Each row is a point. Each copy is the shape, with its points in the same order, turned, moved and blurred by noise. Some copies are also mirrored. Which?

Shape, 7 rows:
[[  5  56 -43]
 [-12 -11   1]
 [-36 -24  -6]
 [ 22   7 -87]
 [-32 -35  39]
 [-15  47 -70]
 [ 37 -38 -56]]
Copy 1:
[[-28   9 -60]
 [ -1 -33   6]
 [ -5 -58   9]
 [ 21 -28 -88]
 [  2 -47  53]
 [-33 -18 -78]
 [ 61 -39 -48]]
Copy 1 is: only turned
Copy 2, 7 rows:
[[ 32  37  18]
 [  2 -36  -4]
 [ 20 -51 -19]
 [ 26  49 -46]
 [-10 -82   2]
 [ 62  37  -3]
 [-16  14 -66]]
Copy 2 is: mirrored
Copy 3:
[[-40 -59  31]
 [-20   4 -19]
 [-45  13 -32]
 [-40 -88 -29]
 [-18  48 -28]
 [-69 -64  13]
 [ -2 -62 -60]]
Copy 3 is: mirrored
Copy 4, 7 rows:
[[-10  58 -29]
 [-19 -14 -10]
 [-37 -20  15]
 [-63  43 -58]
 [ -5 -64  25]
 [-36  74 -22]
 [-68 -18 -70]]
Copy 4 is: only turned

Shape (9 x 6):
[[  42    5    5    4  -14  -25]
 [ -19   39  -68   10  -30   22]
 [ -24  -12 -121  -34  -15  -67]
 [  12  -15  -21  -19  -93   56]
 [  25  -40   59    5   -9  -26]
 [ -89   23  -56  -50   32   11]
 [  -2   61    4   -8  -22   -7]
 [ -11  -26   52   30  -53   -9]
 [   3   59   -4   34   56    5]]
Copy 1, 9 rows:
[[ 26   4  15 -34  21 -13]
 [ 21  26 -62 -13  -6  56]
 [-36 100 -81  13  27 -13]
 [-21 -21 -50 -96 -14  39]
 [-10 -25  55 -27   1 -37]
 [-61  47 -31  57   6  86]
 [ 29  36  16 -24  -4  51]
 [ -5 -21  29 -46 -57 -15]
 [ 62  -2  17  42  26  48]]
Copy 1 is: only turned
Copy 2 (9 x 6):
[[ 31  17 -21  30  20  13]
 [ -3 -54 -26  -4 -50  -7]
 [ 19 -32 -51 -98  -2 -35]
 [ 48  -9   9  -7 -52  75]
 [ 29  72  14  36  20   0]
 [-13 -65  57 -52 -18 -63]
 [ 50 -37  -3  44 -18 -28]
 [ 44  74  10  34 -42  10]
 [-38 -30   7  62  12 -54]]
Copy 2 is: mirrored

Shape, 15 rows:
[[  8   8  17  -6 -67 -31 -41  49 -41]
 [ 29  67  40  69  33 -48 -33  34  23]
 [  3  -7 -35   0 -16  34 -27 -41 -15]
 [ 15  54 -39 -24 -66  49  24 -40 -27]
 [-45  22  19 -21  21  21  27 -31 -31]
 [  4 -17  68 -19   6 -45 -39 -33  34]
 [ -8 -37  56  62  19 -41  45 -56  15]
 [ 46  -1  27 -22  38  48  -6 -43 -27]
 [ 61 -49 -46 -20 -53 -36  25 -35   5]
 [ 42 -25  47  44  33   4 -46 -38 -43]
 [ 61 -28  11   9  10 -29  38 -46  58]
 [ 46 -11 -34  59 -23 -55  39 -17 -13]
 [ -1  -2  65 -29  -2  38  21  -3   5]
 [-64  45  45  12  60  39  32   5 -12]
 [  8 -25  46  45 -29   8  16  21  62]]
Copy 1 (15 x 9):
[[  14   10   59    9  -20  -16  -81    1   -3]
 [ -16  -22   -1  -37   76   61 -113   24    4]
 [  17   21  -40   59    2   -6  -18   -1   30]
 [   2  -30  -39   90  -14  -55  -66  -10   56]
 [ -62  -41  -40   40  -13   -1  -10    2   -1]
 [ -49   31    8  -11   49   24  -32  -65   -1]
 [ -72    6   -2   38  115    4   -2   13  -28]
 [   3  -37  -34   69   19   46   -9  -53    7]
 [  46   11    3   45   64  -81   -8  -40    7]
 [   5   15  -11   61   48   73  -31  -17  -41]
 [  -2  -15  -13   23  121  -18   -4  -43   21]
 [  33  -14   -7   35   96  -51  -46   34  -20]
 [ -53  -41   27   46   13   23   -8  -34   34]
 [ -86  -68  -31   16   -4   48  -17   40   14]
 [ -36    0   54   20   81   12  -21   15   63]]
Copy 1 is: mirrored
Copy 2 (15 x 9):
[[   7   22    5   34   -2  -60  -37  -76  -47]
 [  21  -31  -19   -4   16 -120   45    6  -20]
 [ -62   45    4   25   -1  -22  -14  -12   36]
 [ -22  103   18   57  -16    2   34  -32   15]
 [ -33   -1   63    8  -37   11   27    4    7]
 [  15  -14   56  -15   57  -45  -34   12   10]
 [  48  -32   34    0  -28  -45  -24   52   69]
 [ -47   59   28  -41  -18  -18    2   42   -2]
 [  26   71  -28   -1    1    2  -52  -44   70]
 [ -38   16   24  -24  -28  -89  -41   34    8]
 [  46   32  -18  -24   25  -15  -14   40   62]
 [  43   26  -37    9  -46  -59  -12  -23   70]
 [   4   15   42    8   -6   11  -10   35  -39]
 [ -33  -44   45   14  -40    0   68   32  -21]
 [  42  -12  -29   53   14  -26  -25   44   -5]]
Copy 2 is: mirrored
Copy 3, 15 rows:
[[ 23 -15 -27 -42 -54  33 -64  -2 -54]
 [112  -8  71 -25 -42  27   8   6 -25]
 [-30  -8  -5  27 -27 -23  -5  -9  13]
 [-18  -1 -70  31 -57   5  24 -62  -5]
 [-19 -31   0  12   7  39  59 -21 -29]
 [ 18 -20  57 -74  26   1  -8 -13  23]
 [ 12  29  35 -65  10 -26  77  40  -6]
 [  1 -69 -10  18   1 -47  36  -9  -8]
 [  8  47 -66 -17  11 -60 -21  -3  10]
 [  4 -49  48 -19 -25 -67  16  27 -25]
 [ 47  28  -8 -29  33 -50  37  14  39]
 [ 39  66 -19  -8 -34 -35  21  24 -33]
 [  5 -66 -26 -27  18  25  28   5   8]
 [ 11 -60  32  25   3  84  85  10 -25]
 [ 34   7 -14 -39 -25  28  20  67  56]]
Copy 3 is: only turned
